Each row of a before or after table is a point. The points were changed in one or more steps. Then noise was added and the rows were shuffled. The steps act on columns, c1 being the first. Write out the steps. A step turns or swaps two columns, mirrors them in a line or flattens them onto one, adds a multiple of one to another, or multiplies or shifts one. Angles are multiples of 10 degrees, from the lower column toward the higher: turns from -170 to 170, lines from 10 to 170 but not 90. Use the fewest steps. Two steps may share a column if one is a turn and the other turns, adds or multiplies; they go together, in the order done. Otherwise the lowest column goes first.

Before:
[[  1 -12]
 [  1  10]
 [-47  -5]
 [  3  10]
 [ 10  10]
 [-48 -18]
 [-58  -6]
 [ -3   1]
 [  1  10]
 [  5  16]]
After (10 x 2):
[[  1   3]
 [  9  14]
 [  4  11]
 [  5   9]
 [-52 -19]
 [ -3 -11]
 [-46  -4]
 [ 12  15]
 [  6  10]
 [-59  -9]]
Steps: add 0.3 times c2 to c1

Before, 10 rows:
[[ -3 -19   2  -4  20 -32]
 [ 19   1  43  31 -10  29]
 [ -8 -23  12 -23  14   4]
 [-39 -60  15 -14  -6 -49]
 [ -2   5   8  33  -5  16]
 [-28  14   6 -41   0 -12]
 [  1 -13  16  15  12  42]
 [ 11   4   2  30 -14  35]
 [ 20  -8   1   0 -18  30]
 [ -3 -50  21 -18   2 -47]]
After (10 x 6):
[[ -6  -6  13 -11  27 -23]
 [ -8  48  24   8  13 -61]
 [ -4 -15  10  -1 -33   5]
 [ -7 -42  13 -13 -14 -12]
 [ -2  14  16   9  41  15]
 [  0 -37  -1  11 -33   5]
 [-13 -28  29   5 -32  -1]
 [  3  31   2 -20   4 -19]
 [ -8  47  19   0  18 -51]
 [  3 -32  -7  18  -1  -7]]
Steps: flatten c1 and c3 onto the line at 110 degrees; turn c2 and c6 by 90 degrees; mirror c4 and c5 in the line at 130 degrees

Before (12 x 12):
[[ 14  16 -11 -21  20   6 -13 -21 -18   1  17   6]
 [-11 -10 -36   3 -16 -12  22  -3   4  -7  -9  -4]
 [  5   1   3 -20  -6 -13  -6   0  12 -11  -8  -1]
 [  9   5  -8  -3  -5 -23  12  10  18  -9  10   4]
 [ -3   5 -15  -1  -7  19  11  20  -3   2   4 -16]
 [  4   7 -21  -3  -3 -28   2  21   0  -6 -12 -13]
 [ -3 -16 -25   8 -27 -27   6   9   1 -23   4 -16]
 [ -7  -9 -24  -9   3 -18   1  23  15 -22   1  -7]
 [ -8   6  -8 -16   1  -8 -13  -9 -17  10  16  19]
 [ -4  11 -12   8  14  16 -16  -7   0  15   8  -8]
 [  0   3 -11 -24  16  -7 -10 -13  -9  22  20 -11]
 [-16 -23 -13  15  -2 -11  26  -8 -20  -8  -1  -3]]
After, 12 rows:
[[  6   0 -10  -2  -8  19   8 -21  -1 -14   6 -14]
 [  8   4   5 -17   1  -8   0  16 -16 -13  16  22]
 [-12  10  60   8 -28 -28   2 -12  -1  -4   4 -24]
 [  7 -19   1 -21  21   6  -8  23 -20  -8  18   9]
 [  1 -11  36  -3  -4 -23   1 -17  18  -1  10   3]
 [ 11  -2 -21   8  14  17   6  18   1 -19   7  -2]
 [  1   0  -3 -25  19  -6  -4  16  -6 -24  21 -10]
 [ -4   9  50  -8   1 -18  17 -15  16  -4   2 -11]
 [  5  -7  46  -4  -4 -29  14 -17   0 -12 -10 -11]
 [ -2  -6  19 -20  -7 -14   4   4  13  12  -7  -3]
 [-12  25  25  15  -2 -11 -22 -15 -19  -4   0 -10]
 [ -2  14  41   3 -16 -14 -13 -14   5 -23  -8  -5]]
Steps: turn c1 and c2 by -120 degrees; add 0.5 times c1 to c12; turn c3 and c10 by 130 degrees; add -1 times c6 to c3; turn c7 and c8 by -130 degrees

Before (12 x 20):
[[  1  16 -12   7   5 -15  -2   8  -9   5 -11   2  -4 -28 -10   1  -6   4
   -4   8]
 [ -6  -4   0 -14  -1  -2   2   8  11  -2  -3 -11  -5   2 -10  -4   8   3
   10  -2]
 [-11  -6   3 -10   7   0  -8   2  19  42  -7  -4  -1   2  -5  12   9   5
   10  -2]
 [ -7  -2 -11  11  -2  -1  -2  11   3  -5   1  21   1   7 -12 -12   7   1
   10   4]
 [ -6   0  -4  -7   6  -7 -10  11  33  -6  14  -5  -2 -38 -10  12  10   2
   -8  -6]
 [ 12   4  -7   2   5  -3 -21  12 -11  -5  -6  -6  12   1  10  11   8   4
    3  -5]
 [-12  -5   5  -3   0 -12   3   2   6  -8 -11  -2   7  -3 -12  14   6   5
    8  -3]
 [ -4  -4  -5   3   0 -23 -27  12  -2  12  -5 -10   2   7 -10   3   4  -6
  -60  -2]
 [ -9   1 -14 -11   0  -6  -4   3  11   4   3  -2   3   6  -6  10  -6   1
    9  -6]
 [-12   1  -4 -12   1  -9   7 -13 -10  -5   2  -3  -5   4  -7   7   7 -11
    6  -7]
 [-11   0  -4  -3  12  -2  -2  12  -8   1  -1  -3  -3  -3 -15  12   5   9
    8  -7]
 [-11   9  -5  10   8  -2   6  12  -9  -4   6  -3   0   5   9 -10  -2   0
    7  -8]]
After, 12 rows:
[[-10   4   8   2   0 -21 -27  12  -2   3  -7   0   1   7  -8   2 -10   1
  -60   0]
 [  3 -19   6   4   6 -15  -1   9  -9   8 -13   0   1 -28 -10   7   1 -12
   -3   5]
 [ -8   0   9 -11   1  -8   8 -13 -11  -7   3  12   1   0  -6   4  -3   7
    6  -8]
 [ -6  -9   2  11  10  -4   6  13  -9  -8   6   9   5   6  10  -5  -1  -6
    6   2]
 [ -5   4  -5  -2  -1  -9   2   1  11  -8  -9  11   4  -3 -10  12   3   6
    8  -7]
 [ -3   0   7 -12   0  -7  -3   2  12  -5   4   8  -3   5  -5  16  -3  -5
    8   8]
 [ -3  -4   2   0   8  -5 -20  13  -6  -8  -6 -13  15   1  11  14  -1  -2
    5  -7]
 [ -8  -1   1  -5   5 -10 -12  12  28  -7  13   3 -19 -39 -10  13   1   1
   -9 -11]
 [ 17   2   8  12  -4  -2  -1  11   5   0   2  13   0  10 -10  -7   1 -12
    9  -8]
 [ -8   0  -4  -2  12  -4  -2  13 -10  -4  -3   9   2  -3 -17  14  -6  -2
    8   0]
 [-12   4  -2 -16  -2  -2   3   7   9  -1   0   1 -13   4  -9  -2   0  -2
   10  -7]
 [ -8   7  -8  -9   6   0  -8   0  16  20  -8  11 -11   2  -3  12 -38   5
   11   4]]
Steps: turn c1 and c12 by -70 degrees; multiply c2 by -1; turn c3 and c18 by 130 degrees; turn c16 and c18 by 30 degrees; turn c9 and c13 by -30 degrees; turn c10 and c20 by -60 degrees; turn c17 and c20 by -110 degrees

Before, 13 rows:
[[-16 -14 -18 -18 -13  -9  21  -1 -22  27   3  -2  15  -3   6   7 -12  -2
   -5   1  -1  -2 -10  17  14   3 -19  10   8  14   1 -19 -12   4   5  -1
  -30  45  -7   6  14  -3  29  13 -10  29   1 -11   2  13  22 -12 -24   1
   21  42   2  -2  -1 -18  26 -16  24  20]
 [-28 -16  20  -2   2 -31 -30  12   8 -29  -3 -14 -19 -13 -11 -39 -21  11
   14  23 -29  19 -14 -26 -16  12  -2 -24 -16  14  -1   6 -21 -21 -27  11
   24 -23   9  10 -10  12   5  14  14 -19 -22  -9  -5  -6  -6   7 -26  14
  -26 -22  -1 -15 -31 -24 -16 -14  35   6]
 [  2  -7   4  16   1  10  23  14  -7  30  22   7  -2 -11  14  -2   1  13
   -7  14  20  13   3 -23  11   2  20   6  18  -1   7  -2  10  -7 -18 -39
    5   3  -5 -17  -9  31   1  20  52  16   5 -27   8  -3   6  -9  -5  13
   19 -26   1  13  -3  -8 -26   0 -22  -6]
 [ -1  16 -24  26  -1  34  13  15  18  17 -20 -11   8 -17  19   4 -30  11
  -11  33 -17  16 -10  23  -6   8   5 -28  -1  10 -45 -26   3 -17   3 -14
  -19  32  18 -49   3 -20 -17   3  -5  -9  25 -18 -23  18  -7  -7   2   0
   13 -10  -2 -16  31  16   5  -2  13  13]
 [ -8 -11 -31  18 -28  -8  10  -4  23   5  44   4 -11  -5  15  13  -9  16
   14 -11 -31  22  30  -4   0  -1  -6   6   6  40  13   3  -4 -15  24  17
    0  19   5  -6  -7 -19 -14  -6 -24  13  15   8  15  -5 -15  20 -14  -3
   28  -9  -9  13   3   1 -10 -12  -3  11]
 [-10 -18  25  21  -7 -14   5  29  -1  40   9   1 -10  10 -40   9  17   3
  -20 -17  -4  14  14   8   5  -8 -16   6 -13   1  23  -8  21  23  27  11
  -14  -7  20  -9  -7   9  -2  11  -6   9  -8  -9 -15  -1   6 -12 -37   4
   12   2  25  23   7   9  -8 -21 -28 -10]
 [ -5 -12  -4  21 -16  24 -27  -7 -19  -8   8  -4   2 -45 -16   5  24   4
   19 -32   0  16  18  38  32 -26  18  20  23  -4  -4   5  -2 -20   0  22
  -26 -11   6  -1  -5  20 -30   5  23  33 -20  18  -7  13  23   6 -27  24
    4  -1  43   6 -16   0  -1  14  13   0]
 [-24 -23  29 -21  -3   4  12 -23  15 -14 -10   2  -3   6  -6   1  14  -4
  -24   2 -16  32   9  30  -5 -11  27  -7 -23  -9  22 -10   5  -4 -15   1
   15  23   6  18  -7  29  -1  27   9   2  -5  -5 -12  18 -29  21 -13  24
   23 -19  23 -32  21  -5  17  -2  19  21]
 [-24  -5   8   9   0  13 -28  22 -31  11  10 -23 -23  18   1  22   7  10
  -38 -14  21  20 -16  16  33  19  24  -6  10  13 -28 -28   2   6   3   7
  -19  17 -12  -9 -14  23   8 -14   4  15  53 -15 -15 -14  -2 -11 -15  42
    2  -2  35 -39  -8 -19 -23  -7   0  12]
 [-25   5 -10  30 -27  22  15  31 -19  35 -16 -12   1  -2  11 -16   8  25
  -14  17  -4 -14 -18  -1  31   1   5  -9  10   8   7   5  -8 -10  -1  11
    1  -1   0   5 -16  -9  -8  -4  22 -31 -10  22   9  -5 -23 -15   1   2
   16   4  -1  -9  -6  -6   7 -10  -4  21]
 [ -1 -29 -14  33   2   8  -1 -21 -22  15  28  10   7  11   6 -17  -5 -36
    2  24  -2  -3 -23  -3  -6  15 -22  -2   4  18 -12 -13  -9  -8  15  16
   -7  24   0   9  -4  -4 -27 -14 -11  10  -1  10 -32   3  11  15 -49  24
   18  15   6   1  21 -31  -8 -14 -11 -18]
 [  1  10 -20   9 -11  15   0  11  -2  15  47 -28  -7  -3   8 -26   5  -8
   -8  33 -15 -21   0  17 -23  -6  18   4 -22 -11  -7  -2 -16 -45 -21   6
   17  12  21  -2   0  18   8  14  26  32   3   4   9   4  -4  15 -48  21
   29  -4 -11  30 -10  21 -27  -1 -15  -7]
 [  1 -28  -2  13  -7  17   1  22   6   8  30 -14  -1 -29   9  -1   1  16
   -3  12 -12  -3  -8  40  -7 -26   2 -13  -4   1   9  -1 -11 -14 -28  -4
    3 -11  12  -9  -2  36 -12   9 -33  17   1  -2  12  16   4   1 -15  23
    4 -15 -16   8 -34 -20 -25  24  30  -3]]
After:
[[ -7  -7 -12  15   0  10 -22  15  -8  28  23   6   0 -11  10  -3   5  14
  -10   9  21  10   3 -22  10   1  21   7  17  -3   7  -2 -11  -7 -19 -40
    5   4  -4   9 -12  31   0  23  52  15 -15 -25   9  -5   5 -12  -5  -6
   23 -20   2  11  -3 -11 -23  -7 -21  -5]
 [ 34 -17 -12  -1   2 -29  24  10  12 -31  -3 -11 -13 -13 -12 -39 -24  10
    9  21 -26  17 -12 -26 -16  11  -2 -24 -18  17   3   5  23 -21 -25  10
   23 -21  -3 -22  -8  12   4  17  13 -20 -18  -2  -7  -4  -8   6 -25  18
  -27 -23  -1 -15 -29 -24 -21 -19  37   9]
 [  9 -17 -17  24  -6 -14 -10  29  -2  42   8   0  -8  10 -39  10  17   3
  -17 -18  -4  13  13   9   3 -10 -16   7 -13   0  24  -8 -21  26  26  14
  -13  -7  -1  -3  -5   8   0  12  -7  12  -5   4 -13  -2   9 -12 -36   9
   16   3  27  22  11  11  -7 -31 -29 -14]
 [ 30 -10 -10   9   0  16  24  19 -29  12  10 -25 -22  16   1  19   4  11
  -40 -14  20  20 -13  15  34  20  27  -2  11  14 -29 -28  -3   6   0   8
  -20  19  -9  -1 -14  22   7 -14   2  14 -31 -14 -18 -15  -2  -8 -17 -61
    5  -4  34 -41 -10 -19 -20  -3   2  11]
 [ 15 -13  33 -14 -13  -7 -26  -5 -20  28   4   1  13  -5   9  10 -12   1
   -9  -1  -2  -3 -11  18  13   6 -23  11   6  12   2 -18  12   5   7   0
  -30  44 -18  18  17  -2  25  14 -12  30  -2  -7   5  14  22 -12 -26  -1
   22  45   2  -1  -3 -16  29  -8  26  18]
 [ 17 -25  -6 -18  -3   7 -17 -23  13 -10 -10   1  -3   6  -5  -2  12  -2
  -23   4 -16  33   9  30  -4 -12  23 -10 -23  -7  19 -10  -5  -5 -15   3
   16  22   1 -30  -9  32  -4  25   8   1 -24  -4 -12  18 -30  23 -15   2
   24 -19  26 -35  25  -3  17  -7  14  20]
 [ -1  17 -13  25   0  35 -12  14  17  16 -18 -11   6 -18  20   7 -31  12
   -9  33 -14  16 -10  19  -4   9   1 -29  -1  11 -45 -25  -4 -18   0 -16
  -20  30  10  56   0 -21 -16   2  -2 -14   3 -15 -21  18  -8  -7   1 -25
   10 -10  -2 -15  30  14   6 -20  11   9]
 [ 18   3  42  29 -30  22 -16  35 -16  34 -16  -9   0  -1  12 -15   8  20
  -14  19  -5 -17 -16  -5  30  -2   8 -11   8   9   7   3   9 -10  -1  11
   -1  -1  -5  26 -15  -7 -11  -1  24 -33   0  23   9  -5 -23 -15   4  12
   15   2  -2  -5  -5  -7   8  -1  -3  23]
 [  1 -30  13  34   2   6   2 -17 -19  13  30   9   3  11   9 -13  -7 -37
    1  27  -3  -5 -22  -2  -5  17 -23  -2   4  17 -14 -15   9  -8  15  18
   -4  28  -7   0  -3  -3 -25 -15 -10  13 -24  15 -32   3  13  12 -50  -5
   20  18   9   1  20 -29  -9  -4  -7 -19]
 [  6 -11  51  19 -27  -4 -12  -6  23   5  46   6 -12  -8  18  13  -9  20
   13 -12 -32  25  33  -4  -2  -4  -9   7  10  40  16   3   7 -15  24  16
    2  23  -5  51  -8 -19 -13  -6 -27  15   9  13  16  -5 -15  18 -11 -14
   29  -9 -10  13   5   1 -10  -9  -2  11]
 [ -3 -28   4  16  -5  21  -2  20   5   8  29 -13  -3 -29   8  -1   1  16
   -4  11 -14  -3  -7  41  -8 -25   0 -10  -4   1   8   0  13 -15 -26  -4
    6 -12  25  15   0  36 -13   8 -33  16 -23  -9  13  15   7  -3 -19  -4
    3 -16 -18  10 -34 -18 -25   5  28  -1]
 [ 14 -11  21  22 -13  24  25 -10 -16  -9  10  -6   1 -46 -17   4  22   3
   23 -33  -1  16  18  39  31 -26  15  17  20  -6  -3   6   3 -17  -1  22
  -30  -9  16  17  -7  19 -33   6  18  31 -27  14  -4  13  20   5 -24  16
    5   2  43  10 -18   1  -3   7  15   1]
 [ -1   9  25   9 -10  16  -2   6  -1  16  46 -31  -9  -4   7 -28   6 -10
   -8  33 -12 -21  -1  17 -25  -3  20   6 -21 -10  -6  -2  15 -42 -23   4
   16  10  14  26  -1  18  10  13  26  34 -21  10  10   5  -4  14 -47  -6
   28  -2 -14  29 -10  21 -29 -14 -13  -6]]
Steps: turn c1 and c7 by 170 degrees; add 1.5 times c5 to c3; turn c3 and c40 by -140 degrees; multiply c33 by -1; turn c39 and c62 by -50 degrees; turn c48 and c62 by 20 degrees; mirror c47 and c54 in the line at 140 degrees

Before:
[[  5  29  -7   4  -8  -2 -13 -13  -1  -8   4  -8  -5  -4   9   4  20  -6
   -6  -4  -8   2 -14   7  11  -2   3  -8   8  -5  12   0  -3  -5   0  28
    6  -2  12  -1   7  -7   4 -27   7   9  -2  15  10  18  -6   8  -7  -3
    2  -9 -12   8  -6 -13  -3 -11  -4  -5]
 [ 14   3   7   1 -13  -2  12 -13  16   6  -4 -13  -4  -4   7  37   7   5
   -2   8  -2   5  18 -10   4  -1  -5  -8   7  -5  13   1  -7   7  -4  14
  -11  -1 -13   3   8  -5 -38 -13  14 -13  -8  22   9  21   5 -17  -9  42
    4  11 -24   3   8   4  26 -10   2 -15]
 [ -8  -8  -9   8   1  -4  -8 -10  -4  18  18  -8  -4  -6   5   1  10  -3
   11  13  -5   9   0   7  10   3  10  -6   5  -3 -10  -3  12   5   5  16
    6  -2 -14  -1 -35  -4 -24 -22 -13   5  -9  -2   3  21  -4  11   0   0
    0  38 -26  19   7 -11  -7  19   6   3]
 [  3  -2  14  -9  -5  -1   2 -14  -2  -1  -5  41  22  -1 -42  -4  -9   4
   20 -13 -19  23 -15  -5   4 -13  -1   0   5  -3   4  -2  15   6  -6  -7
    6  -2  19   6  14   7   9 -10 -12   8  18  13   3  16  -4   6 -12  -2
    4  -5 -24 -10  -3   1  11   3   6 -15]
 [  4  -2  -4   9  -3  18   2  -1  -1  -1   3   1   5  13  -1  -3 -10  -2
   -6 -17  -5   1 -16   6 -13   4   8  -5 -11  -9 -11  -4  -5  -8  -5  16
    3  -3  11   1   7   2   8 -21  -1   8   1  23 -19  -8   8   0  -6 -13
    8   9   4  20   2  -5   9   1 -21 -15]
 [ 15  -7   3 -11  -1  27  -5  25  -1  -1  -8 -12  -3  -1  -4   5  -7  -4
   -1  14   0   1 -13  -5  11 -24   0  -1  -6  -1 -21  -8   6  13   6  24
    3  -2 -12  -2  -2  -5   9  17 -11   5  -3   4   2  21  -6   6  -6   1
    3 -12  -6  15   9 -13  -1  -1  11   4]
 [  8   2  14 -15  -4   2   8   0  -5  -9 -10  -7  10  -1   2   6  -2  -6
   -8   7  -4   0 -12   0  -5  -1  -3   2   5   3   1   1  -5 -15  -7   3
    6   7   8   5  15  -3   9  60  13  10  -8   8   6   4  16  -3   0  -9
   12  -7 -21  21  -1   3  -9  16   9  47]
 [-11  -7  -9 -24  -7  -2   4 -11  -2  -7  10 -11  -2   7   6   0  -6  -5
   -8  -5   1  11 -14   4 -14  -9   4  -7 -15 -11  11 -10   1  12 -11 -15
    6  -4  11  15  14  21   8 -28  -4   3  -2  -3   8  21  13   1 -14   4
    6   9 -24   1  17   9  -8  10   5  -9]]
After:
[[-11  -7  -9 -24  -7  -2   4 -11  -3  -7  10 -11  -2   7   7  11  -6  -5
   -8  -5   1  11 -14   3 -14  -9  11  -7 -16  -4  11   6   0  12 -11 -15
  -10  -4  10  16  14  21   8 -28  -4  -2  -2  -3   8  21  13   1 -14   4
    6   9 -24   0  16  10  12  10   4   4]
 [  3  -2  14  -9  -5  -1   2 -14  -2  -1  -5  41  22  -1 -42   2  -9   4
   20 -13 -19  23 -15  -5   4 -13  16   0   5  -3   4   7  15   6  -6  -7
   -2  -2  19   6  14   7   9 -10 -12   5  18  14   3  16  -4   6 -12  -2
    4  -5 -24 -10  -3   1  -2   3   6  18]
 [ 14   3   7   1 -13  -2  12 -13  16   6  -3 -13  -4  -4   7  13   7   5
   -2   7  -2   5  19 -10   4  -1 -34  -8   7  22  13 -10  -7   7  -4  14
    1  -2 -12   3   8  -5 -38 -13  14  -2  -7  22   9  21   5 -17  -9  42
    4  11 -24   3   8   4 -14 -10   2  26]
 [  5  29  -6   4  -8  -2 -13 -13  -1  -8   4  -8  -5  -4   9   6  20  -6
   -6  -3  -8   2 -14   6  11  -2  23  -8   8   1  12   6  -3  -5   0  28
    0  -2  12  -1   7  -7   4 -27   7   2  -2  14  10  18  -6   8  -7  -3
    2  -9 -12   8  -7 -13   5 -11  -4   3]
 [ 15  -7   3 -11  -1  27  -5  24  -1  -1  -8 -12  -3  -1  -4   2  -7  -4
   -1  14   0   1 -13  -5  11 -24  11  -1  -6   3 -21   3   6  13   6  24
   -8  -2 -12  -2  -2  -5  10  17 -11   2  -2   4   2  21  -6   6  -6   1
    3 -12  -6  15   9 -13  -1  -1  11  -4]
 [ -8  -8  -9   9   1  -4  -8  -9  -4  18  18  -8  -4  -6   4   3  10  -3
   11  13  -5   9   0   7  10   3  23  -6   5   0 -10   6  12   5   5  16
   -3  -2 -14  -1 -35  -4 -24 -22 -14  -6  -9  -2   3  21  -4  11   0   0
    0  38 -26  19   7 -11   5  19   7  -6]
 [  4  -2  -4   9  -3  18   2  -1   0   0   3   1   5  13  -1   8 -10  -2
   -6 -17  -5   1 -16   6 -13   4  27  -5 -11  -5 -11   2  -5  -8  -4  16
   -4  -3  11   1   7   2   8 -21  -1  -3   1  23 -19  -8   8   0  -6 -13
    8  10   4  20   2  -5   0   1 -21  18]
 [  8   2  14 -15  -3   2   7   0  -5 -10 -10  -8  10  -1   2  -1  -2  -6
   -8   7  -4   0 -12   0  -5  -1  18   2   5   5   1   6  -5 -15  -7   3
    1   6   8   5  15  -4   9  61  13   8  -8   8   6   4  16  -3   0  -9
   12  -8 -21  21  -1   3 -16  16   9 -45]]
Steps: multiply c16 by 0.7; turn c16 and c30 by 70 degrees; turn c27 and c46 by -60 degrees; multiply c27 by 2.5; swap c32 and c37; turn c61 and c64 by 150 degrees

Before:
[[  6 -18  11   7   9  13 -48   2 -15   1  -3  -5 -13 -13  -6  -7  21 -33
    3  15   5  15  34   8  19  16  22 -22  19 -10  23  24  27  18   5 -32
   -3  23  19 -21   9   9  -7   8  29 -10 -12  10 -18 -11 -18 -10 -11  -2
   -8 -19   9  -5 -10   8 -60 -20  14  -5]
 [ 13  15 -23   2  19 -28  -3  -5   0 -46  16   0 -49  -7  18 -12   4 -12
   -6  -3 -18  -2  -4  17  21  -1  14  10  20  -9   6  21  27   4  22   5
   14   6   5  35  -6  27 -10  12   4  11   4  -4  26 -31  -5  -2  -4  10
  -14 -17  10   0  -7  26 -12 -17 -21 -18]
 [ 35 -10  -2  26 -33  -3  12  -5 -51  32  13   2  18   8  -3  36  27   2
  -13  10  23 -34  31 -14   3 -31   8   5  -5   4 -16  19  16   2  13   2
   20  32  -2  -7  -3  18  30  16  42  -5   2  28   8 -11 -10   6  11 -12
  -15  18  -8  11 -13   6  19 -12   2 -42]
 [ 19  16 -11  42  -9 -14  -8 -23   5  24  27 -10   6 -11   4  20  22  19
   -2  -8 -20  11 -17  -4  -7  -2  18   5   2  -2 -11   3  -3  -7 -27   3
    6 -16 -15 -13  -8 -22  24  10  -2 -12  -8   6 -15   0  -8   5 -16  -9
   -6  22  29  16 -12 -32   3 -36  -2  -7]
 [ -2 -25 -16  17  -5 -29  -6 -12 -25   2   9 -37  -1  -7 -16  -7   0  -8
   10 -30 -18  -1  17  -4   6  -2 -15  21  -4  -4   0  15  36  17  23 -14
   -6  18  35  12  22  -2  26 -18  25  14   4  -9  20 -24  12  16 -26   2
   -4 -21  12  19 -14  21   2   3  13  -4]
 [  7   5  11  18 -14  -1   5  20  -5  -8   4  20 -16  -7  14 -10 -11 -12
   12 -25   2  -2 -35  36  26  13  17 -34  -2  -3  28 -17 -38  25  22   9
  -20  21   8  41  -3   7  27 -43   2  -3  44   1 -41   4  26 -24  -8   5
   16  -8  -4  26 -35  -4  -2 -15  25 -39]
 [ 28  -4  -8   7   2  -6   1 -20   4 -10  -3   8  12   5  21 -51  -4 -12
   -6   3 -17 -19  12   8  17 -29  26 -12  11 -37   2 -30 -30 -11  48  17
   15 -11  16  29  -3 -12  33 -24   7  -4   6  27  20   4  26  -5  20  28
   -4  29  -8  13  -5  13   4 -10  11  -8]
 [  8 -19 -11   5  -5 -11  -7  -6   1  -4   5 -18 -12  -7   1 -19   8 -28
   -6  16  27 -16  13  -1 -11  -6   6 -30  -3  -1  -4  34  -7 -23   0  -5
   17  29 -17  12 -14  25  22  -6  25  10  -5   4  22  10   0  31   1  12
  -13 -18   1   4 -30 -16 -18  -9  13  -8]
 [ 20 -21 -31   0  -1 -32  -7   5  24  14   0  29 -19  -4 -23 -24 -32   7
   -6 -16  17  -4  12 -14 -31 -46   3 -31  21  11 -16  -1  20   7   5  -1
  -11   1 -17  13   2 -19   3   1  -4   8   4   0   1 -11  15  16 -22   5
   -7  -1  16  -7 -16   9 -32  -6   6   3]
 [ 30  -7  -7  12  -4  -7 -21   1 -27 -39   8  18 -52 -19  -6  17  12 -33
    4  16  -7  -9  -3   4 -17  11 -13 -18 -14  -1  29  45 -16  46 -12  -4
   13  54   0  35 -12  -5  17   2  -4  11  19  16 -17  15  14  -1  11 -10
  -23  -6   8 -11   2   3 -10 -13  13  18]
 [ -1   7 -21   4  27 -26 -18   2 -19   7  20 -12  16  -3 -15 -15  27  26
    4   5 -33   5  12 -13  -4  -1  10 -20   4  26  15   6   0  -7 -38  20
  -13 -15  29   8 -17  12   0 -27   7  37  -4  -1 -26   9  32 -12   7  25
    6  -2   6 -11   5   4  -8  13 -24  19]]
After (11 x 64):
[[ 10 -18 -11   4  -5   7  -9  -7   2  -7   5 -18 -14  -6   4 -20   6 -31
   -6  17  42 -15  13  14 -11  -6   5 -28  -1  -1  -5  20  -5 -22   2   1
   16  28 -16  12 -12  22  20  -5  26  10  -4   7  22  10   1  46  -1  14
  -15 -14  -1   6 -30 -17 -19 -10  12  -8]
 [ -3 -23 -17  18  -5 -30  -8 -13 -25   4  10 -36  -1  -8 -17  -4  -1  -8
   11 -29  17  -3  19  10   6  -1 -12  20  -2  -7   3  -4  35  17  21  -1
  -10  19  34  11  21  -4  28 -18  26  13   5  -7  20 -25  13  24 -25   3
   -5 -20  11  18 -14  21   4   5  15  -4]
 [  6   4  14  17 -12   8   3  20  -5  -8   3  20 -15  -7  13 -10 -12 -11
   12 -25  -5   0 -31  32  26  14  16 -32  -3  -5  26 -16 -38  25  21   2
  -18  21   8  42  -2   8  28 -45   3  -2  44  -2 -38   1  28 -41  -9   2
   16  15  -5  25 -34  -2   0 -14  26 -39]
 [ 13  15 -22   4  17 -31  -1  -8  -1 -47  15   1 -50  -7  16 -13   4 -12
   -5  -4  23   0  -4  26  20  -4  14  11  21  -6   3  -3  28   5  21   0
   15   7   7  33  -4  27 -10  12   6  13   1  -4  25 -30  -7  -5  -7   9
  -14  -2  10   2  -6  27 -12 -18 -19 -19]
 [ 34  -8   0  25 -33  13  12  -5 -52  32  13   1  19   8  -5  39  29   2
  -13  10  24 -36  33 -22   2 -32   8   6  -3   3 -17  15  17   5  14   0
   21  30  -2  -6  -5  17  30  15  42  -5   3  28   7 -10  -7   7  11 -13
  -15   3  -7  13 -13   7  19 -13   2 -41]
 [ 29  -8  -9  12  -4 -24 -20   2 -29 -39   7  19 -51 -19  -4  16  13 -32
    5  12  26  -8  -4   6 -18   8 -14 -14 -15   1  27  28 -17  43 -12   2
   12  56  -1  35 -13  -6  18   2  -6  13  19  13 -16  15  11  -3   9 -10
  -21  -3   8 -11   2   1  -9 -15  14  17]
 [ 17 -22 -30   1  -1   5  -5   3  24  12  -2  30 -20  -5 -27 -28 -31   8
   -6 -16  29  -3  10 -11 -32 -44   4 -31  20  11 -14 -24  21  10   6   1
   -9   2 -17  14   0 -18   3   1  -5   9   4  -3  -1 -11  15  26 -24   5
   -7 -10  17  -4 -17  12 -32  -7   8   2]
 [ 26  -4  -9   8   4  -8   2 -23   3 -10  -4   9  10   3  19 -49  -4 -12
   -2   3 -20 -21  13 -13  16 -30  25 -12  11 -37   2 -29 -30  -9  48  -1
   15 -13  17  29  -5 -12  34 -26   8  -5   6  25  19   3  25 -10  19  28
   -4  26  -7  14  -5  12   3 -10  13  -9]
 [  6 -17  10   7  11   3 -49   1 -13   0   0  -5 -14 -12  -8  -8  19 -32
    5  14   6  12  34  16  20  15  21 -22  21 -13  26  27  25  16   5   3
   -3  22  19 -23  12   8  -9   8  28  -9 -13  11 -17 -11 -19 -15  -9  -2
   -7  -7   9  -4 -10   8 -61 -20  13  -4]
 [ -3   6 -18   3  26 -40 -16   4 -20   5  19 -14  16  -1 -14 -15  30  28
    5   6   4   5  14  -9  -4  -2   9 -21   3  24  13 -12   0 -10 -36  -1
  -14 -16  31   8 -14  10   1 -29   9  34  -4  -2 -27   9  32 -19   7  25
    5 -10   7  -8   4   4  -7  11 -24  20]
 [ 18  16 -12  40  -9 -23  -9 -26   6  23  26 -10   5 -12   2  20  19  22
   -1  -8   1  11 -18 -15  -9  -3  20   2   2  -4  -9  -9  -3  -7 -27   0
    6 -19 -14 -15  -8 -22  22   9  -1 -12  -7   6 -14  -2  -9   9 -15  -9
   -5  15  29  16 -11 -31   5 -35  -6  -6]]
Steps: turn c6 and c32 by 40 degrees; turn c6 and c21 by -60 degrees; turn c24 and c56 by 40 degrees; multiply c36 by 0; multiply c52 by 1.6
